Each row is a point. Each copy is the shape, with its points in the same order, turned, moved and blurred by noise. Is it also mirrored, or only turned?
In the rows, zero is written as 128.

Shape:
[[122 110]
 [142 139]
 [168 111]
 [177  78]
 [ 94 105]
 [119 135]]
Copy 1, 6 rows:
[[123 131]
 [153 151]
 [164 111]
 [161  79]
 [ 96 140]
 [134 154]]
Copy 1 is: only turned
Copy 2 (6 x 2):
[[152 120]
 [119 132]
 [116  88]
 [139  61]
 [175 140]
 [134 139]]
Copy 2 is: mirrored

Shape:
[[159 104 178]
 [156 131 128]
 [ 89 176 114]
 [121 117 147]
 [112 155 116]
 [129 110  99]]
Copy 1, 6 rows:
[[200 154 122]
 [145 150  95]
 [ 76 164 140]
 [152 141 130]
 [109 153 122]
 [131 110 103]]
Copy 1 is: only turned
Copy 2, 6 rows:
[[159 142  65]
 [140 110 120]
 [ 82 155 165]
 [151 163 116]
 [107 137 151]
 [155 121 151]]
Copy 2 is: only turned

Shape (9 x 4):
[[142 121 130  95]
 [126 138 164 109]
 [156 128 135  73]
 [114  97 105 163]
 [116 104 107 159]
 [136 161 159 109]
 [153 121  77 119]
 [ 97 120 104 136]
 [150 149 176 125]]
Copy 1:
[[109 100 116 116]
 [ 76 127 118 137]
 [ 96  90 117 104]
 [164 140 140 155]
 [158 146 124 152]
 [ 72 129  96 123]
 [165 107 106 105]
 [142 122 111 171]
 [ 78 149 118 110]]
Copy 1 is: only turned
Copy 2:
[[108 174 131  88]
 [146 163 112  92]
 [114 194 140  75]
 [ 89 104 119 129]
 [ 92 112 120 129]
 [159 174 132 103]
 [ 73 157 163 121]
 [ 96 137 106 141]
 [167 151 139  87]]
Copy 2 is: mirrored
Copy 3, 9 rows:
[[136 163 126 104]
 [160 141 153 102]
 [146 182 124  87]
 [ 99 108 121 149]
 [109 111 120 148]
 [182 142 139 101]
 [119 156  77 133]
 [124 135 131 162]
 [174 121 141  82]]
Copy 3 is: only turned
Copy 4:
[[ 94 145 127 166]
 [111 153  96 148]
 [ 68 160 129 170]
 [151  99 151 151]
 [149  99 153 156]
 [ 93 145  93 134]
 [ 88 102 170 162]
 [130  93 125 167]
 [110 167 105 115]]
Copy 4 is: only turned

Shape:
[[124  97  96 143 136 143 104  89]
 [106 129 153 117 138 135 174 135]
 [111 166 133 133 110 118 156  97]
 [121 141 152 130 100 108 141 150]
 [138  83 120 138 122 159  86  56]
 [114  96 134 119 116 102 143  97]
 [170  62  86  95 193 144  46  55]
 [144 163 112 118 136 114 129 177]
 [ 89 117 134 114  88 136 149 138]
 [141 117 107 157 137 103 144 138]
 [170 147 157 139 127 113 138 160]
 [114 152 135 150 138 104 128 154]
 [134 113 116 100  86 136 172 104]
 [115 138 135 118 106  91 134 127]]
Copy 1 (14 x 8):
[[153 132 160 138 125 126 135  76]
 [101 100 111 145 165 134 127 142]
 [151 105 136 110 173 124  99 148]
 [106  90 120 115 138  88 111 144]
 [187 141 151 170 119 103 127  67]
 [134 117 121 127 166  93 137  97]
 [177 221 125 156  84 128 154  36]
 [ 96 113 115  84  97 134 111 149]
 [110  72 120 132 157 111  94 103]
 [122 107 139  99 121 118 161 127]
 [118 106 106 119  99  99 136 173]
 [ 94 114 150 106 128 112 121 151]
 [159  81  90 122 158 125 120 101]
 [120 110 120  98 152  90 110 129]]
Copy 1 is: only turned
Copy 2, 14 rows:
[[108  75 108 112 168 160 129 117]
 [160 156 135 119 144 102 126 120]
 [134 133 107 124 105 133  95 121]
 [109 147 129 149 130  88 119 128]
 [ 98  64 127 129 175 188 116 132]
 [145  98 144 159 137 129 113 101]
 [ 90  35 158 108 177 218 189 104]
 [ 96 133 102 108 112  81 167 121]
 [137 109 136 124 137  85  89 135]
 [117 111  86 137 141 110 157 100]
 [105 159 107 149 134 100 166 140]
 [101 148 104 123 138  94 131 101]
 [175  94 133 134 114 117 113 150]
 [116 121 133 146 115 100 117 103]]
Copy 2 is: mirrored
